Rows are points. Examples show where two turns around zero, p and q, send a point. Where does a point land after both, in the order given? Backwards means that the second turn is done in reverse. Each puzzle has new turns, and all numbers are rounded.

Turn p:
[ -1.3 -17.5  -9.9] -> [ -3.6 -12.8 -15.1]
[ 7.6 19.8 25.4] -> [ 1.4  9.7 31.6]
[ 3.7  1.3 -8.9] -> [ 7.8 -0.1 -5.7]
[-9.9 -3.6 -6.6] -> [ -5.5   3.1 -10.7]
Turn q:
[  1.9 -23.7   4.2] -> [ -8.3 -22.6  -1.1]
[ 7.1 15.7 11.2] -> [-3.1 14.2 14.5]
[ -6.9  -2.9 -13.9] -> [  8.5  -2.4 -13.1]
[-19.7  13.6  -5.3] -> [ -0.7  17.9 -16.7]
[17.6 -2.7  3.9] -> [ 3.6 -7.1 16.4]
Where do these land?
p, then q backwards: [-13.9   9.8  21.7] -> [ 3.1 12.5 24.4]
p, then q backwards: [-6.8 -7.7  5.8] -> [-4.3 -5.7  9.4]
p, then q backwards: [ 14.7 -10.3 -17.5] -> [ -0.3 -13.4 -21.2]
q, then p: [ 9.6 13.8  7.0] -> [-1.5  7.2 16.6]
q, then p: [ -3.7  -5.6 -16.9] -> [ 12.4 -10.5  -8.2]

Turn p:
[12.8 -9.6  8.8 10.2 11.3  5.7] -> [-10.4 -12.7   7.1  11.7  11.7  -1.9]
[-2.9 21.9  7.4 16.3 -6.7  4.3] -> [ 6.3 23.0  7.3 14.5  6.2  1.4]
[ 16.3 -15.0   7.3 -12.4  -9.6  -7.8] -> [ -1.5 -18.1  15.1  -5.4 -14.3  -8.0]
[  8.2 -10.7 -32.8  15.2   6.1   8.1] -> [  0.9 -16.3 -26.7  21.6  -4.3  11.4]
[ 5.3 -1.1  3.3 -3.6  2.6  2.4] -> [ 0.3 -5.3  5.2 -1.3  2.7  1.6]
[-24.0   5.7   5.0 -24.9  -4.9  19.8] -> [ -4.7  14.9   3.0 -28.9  -1.0  24.1]
[-19.4  -3.1  -7.2  -2.4  -5.1  -9.3] -> [ -3.7  10.3 -14.6 -10.6  -9.1  -5.4]
[  3.7  11.9   8.2   1.7   6.4 -23.1] -> [ 12.6   4.1   3.7  -1.6   8.1 -23.3]
Turn q:
[  9.1   2.0   1.5  -2.7 -17.7   8.4] -> [ -0.5   6.5   5.7  -0.2 -13.5  14.9]
[  4.9   7.3 -11.4  12.6  -7.4   2.2] -> [-7.8  1.8 -4.5 16.0 -3.0  8.7]
[ 0.3 17.7 17.5  1.6 -4.2  8.5] -> [ 2.8 24.8  7.8 -0.4  3.9  3.6]
[-25.8 -11.0  -9.3 -18.7   2.9  11.5] -> [-21.8  -7.3  -4.2 -26.8  -2.1  -9.8]
[12.1  7.4 13.2 -1.6 10.7 12.3] -> [12.5 12.7 -2.3 -6.5 12.4 11.1]
[ 19.3   8.0  -9.2  14.8  -7.9 -10.4] -> [ 7.9 -0.9 -5.0 26.3 -7.3  8.9]
[ -4.4 -12.8  13.3   6.5  11.5  -4.7] -> [ 6.9 -8.8 11.6 -3.2 15.4 -6.9]
[-15.5 -18.6 -15.6 -12.5  12.2 -27.8] -> [  0.0 -28.7  -9.0  -5.2  -5.8 -30.7]
Where do these land?
p, then q backwards: [-11.3  -3.0  13.7  -4.6   9.6   9.8] -> [-11.7  -2.4   4.5   2.7   4.1  18.7]
p, then q: [-10.6  24.3   0.8   2.6  -0.4  -2.8] -> [ 10.4  16.3 -16.2   8.1   1.8   3.2]
p, then q: [ -4.1 -11.2   2.8 -22.9  -7.8 -28.7] -> [ 14.0  -7.2   3.8  -8.1 -32.5 -13.3]
q, then p: [ -0.5 -28.3   5.7  11.8 -12.8  16.1] -> [-29.2  -1.0  15.0 -12.1   6.9  11.0]
p, then q backwards: [-5.2 -7.9  0.8  2.6 -6.2  6.7] -> [-3.2  2.0 -6.6  0.8 -9.0  6.4]
q, then p backwards: [23.5 -0.3 -2.7  1.5 -4.0 -7.6] -> [ 12.2   8.9 -18.1   0.3  -7.5   4.8]
q, then p backwards: [ -0.7  11.6  -8.1  13.8   3.9 -16.1] -> [ 6.5  0.7 -4.8 23.2  2.1 -7.6]
p, then q backwards: [  8.8  14.7 -13.0  -4.7  17.7  22.6] -> [25.4 -7.9  2.2 13.4 14.7 14.1]

Turn p:
[ 23.0  19.3  -7.4  -8.2 -13.9  10.4 -15.5  13.6   9.9] -> [ 22.7  10.3 -12.1   1.7 -18.0  13.5 -19.3 -13.9   1.3]
[-8.9 22.5 11.8 -1.2 -9.2 20.9 -1.9  5.4 34.3] -> [ -8.9  -9.7   6.1  13.5 -11.7  25.5 -21.4 -21.4  18.9]
[ -8.7  -7.0   8.0  11.2 -18.0  -6.7  -7.5   3.8  11.6] -> [  5.0 -20.6   5.9  16.1  -9.8  -4.7  -2.0   2.6   3.6]
[  9.5 -13.2 -12.5   8.6   1.0  12.2   0.2  -1.9 -17.8] -> [ 11.4   5.0 -11.2   2.8  15.9  -1.1  14.3  -2.9 -14.5]
[  6.6  -4.0  -7.4  14.2   5.4 -13.4  -1.4   1.0   9.3] -> [  0.9   4.5  -5.2   9.6  -3.9 -18.9   3.9  -2.1   9.1]
[  9.8 -31.6   9.7  -2.1  15.7  -0.3  -0.2 -17.5 -22.0] -> [  8.4  -7.5  -6.2 -19.5  32.6 -12.9  15.8  14.2  -1.2]
[ -7.9 -18.3  -8.8 -14.4  13.8  -1.6   1.3  -3.2 -13.0] -> [-11.6   0.2 -14.0 -11.9  11.7  -2.3   7.7  16.9  -9.8]
[-17.3  12.4  16.3   4.1   6.6   1.1  -3.4   8.2   2.3] -> [-11.3  -0.8  17.6   8.8   4.1   4.2 -17.1   4.2   2.2]
[  0.5   9.7  -6.6 -13.6   1.9 -14.7  31.2   5.3 -14.2] -> [ -9.3  23.1  12.0 -14.0 -13.7   6.3  20.0  12.2  -3.4]
[ -6.6  10.3  -3.0   1.4  -3.3  -7.8  -2.8 -14.6  -0.4] -> [ -7.2  -4.4   7.1  -7.1  -7.0  -9.4  -2.0 -10.0  -6.3]
Turn q:
[-25.3 -15.2  -2.0   2.5  -7.1  -4.4 -15.3  -3.1   1.6] -> [ -3.2  -4.0 -15.8  -8.4 -20.9  -2.3 -18.5   4.1  -7.0]
[ -7.4   3.2 -10.6 -11.3 -19.7  -3.5 -12.4   7.9   8.7] -> [  1.4   5.6  -9.1  -2.5 -17.3  -7.2  -1.9  12.3  19.2]
[  6.1  10.4  13.4 -11.4  14.8  -5.8  -2.7   5.3   2.7] -> [  5.6  10.3  14.3   4.6  13.9  -5.5 -11.9  -2.1   4.2]
[ -6.5   8.4  -4.9  -3.3 -20.3  -3.3  -7.5   9.3  -6.2] -> [  7.6   9.3  -3.5  -0.4 -17.0  -4.9   6.3  14.7   4.9]
[  3.0  17.6   6.3 -12.5  16.4   6.6  -8.0   2.9  -4.0] -> [  6.9  14.9  13.0   1.8  13.6  10.6 -10.9   5.3   5.5]
[ 12.3  -0.1  19.1 -10.0  14.6  11.3  12.4   9.0 -13.0] -> [13.0 -9.1 22.3  2.0 22.6  1.7 -0.5  6.4 -7.2]
[  4.4 -11.3  -3.8   3.7  15.4   3.7  -1.2  17.1  -0.3] -> [  8.0  -9.4 -11.5  11.3  15.8   0.4  -6.6   3.0  -2.3]
[-31.1  17.0 -20.9  -8.2  -5.4  -6.8   1.6  13.9  -3.2] -> [ -4.5  24.5 -20.8 -14.5  -2.4  -6.9  -0.5  27.0   0.6]
[ 16.1 -18.9   1.8   4.6  -3.0   4.8  17.0 -18.8  10.6] -> [-12.4 -25.3   5.9  -4.5   3.0  -0.1  12.0 -20.4   2.6]
[ 14.8   5.1  -5.8 -12.5  17.2   8.6   1.3   2.6 -19.5] -> [20.6  3.1  5.3 -5.0 21.2 15.3  4.1  0.3  2.4]
[ 14.6  -5.8   1.4  25.4  -9.8 -17.3  14.2 -24.5   3.1] -> [-12.7  -4.4   1.4   2.6 -10.5  -7.2  22.6 -32.9 -12.6]
[ -0.9 -10.5   5.9  33.0 -13.2   6.1   0.7 -21.6  19.5] -> [-30.2 -15.5  -1.6  13.1 -22.0   5.9   6.0 -17.7 -10.1]
Where do these land?
p, then q: [  8.4   2.1 -15.0  -0.1   8.1   0.9   3.6   1.1 -10.7] -> [ 2.0 16.4  1.3 -6.4  7.2  3.6 10.6  1.8  0.2]
q, then p: [-21.7  -2.1   8.9   4.5   2.2   4.7 -20.1   4.9   2.7] -> [ 13.4  -5.9  -4.1  12.7  -3.4  -0.8 -16.4   0.6 -19.0]
q, then p: [ -5.6  -4.8 -10.6 -17.2   7.6 -14.2  -3.5  12.2  -3.2] -> [  2.1  13.7 -16.3  -7.7 -12.0 -10.1 -10.0   0.3   5.2]
p, then q backwards: [  9.0 -18.5  -9.5  -3.7   5.4 -14.3   4.1   5.0  10.1] -> [ -3.2   0.5 -18.6  -2.8 -16.1  -4.8   2.0  14.8   6.0]
p, then q: [ 5.8 11.0 14.9 13.0 -8.1 -3.2  7.2 13.1  0.9] -> [-6.5 -2.5 18.0 20.3 -5.2 -1.9  2.2 -4.4 -2.3]
q, then p: [ -1.9   0.7  16.3  -2.0   9.6 -14.0  -7.7 -23.4   0.2] -> [  3.3 -15.7  10.6 -21.4   3.6  -4.7 -13.4  -8.2  -7.6]
p, then q: [  5.9   4.3  11.9  12.7   3.7  30.2   7.5 -50.6   7.2] -> [-18.8 -15.4  14.6 -35.5  15.9  12.0 -21.4 -32.1  -1.6]
q, then p backwards: [  8.9   3.3   4.2   6.3   5.1  12.7 -21.9   9.7   7.2] -> [-3.5  2.7  7.5  7.5 -4.6 10.3 -4.0 22.7 13.1]
q, then p: [ -5.9   7.8   0.4  -1.9 -41.7  16.6   4.4  10.5 -25.5] -> [ 23.6   8.9  10.0  12.4 -17.6  30.3  19.1  19.0   6.6]
q, then p: [ 0.2 -8.4  9.7  5.4 12.1 -3.9 10.2 11.0  3.2] -> [ -2.0   4.7   0.5   0.5  11.3 -18.0   0.3  10.1  -3.2]
q, then p backwards: [ -4.0   1.4 -14.9  11.1 -10.7  -4.6   7.1   9.9   2.0] -> [  0.4 -15.4 -17.9  -0.1   2.4  -6.7   5.4   3.0   2.2]
q, then p: [  0.9   3.3 -16.3 -28.1   6.7 -10.8   9.1  -3.4   5.9] -> [-17.0   7.0 -12.6 -16.0 -12.3   0.2 -11.9   0.9  17.6]
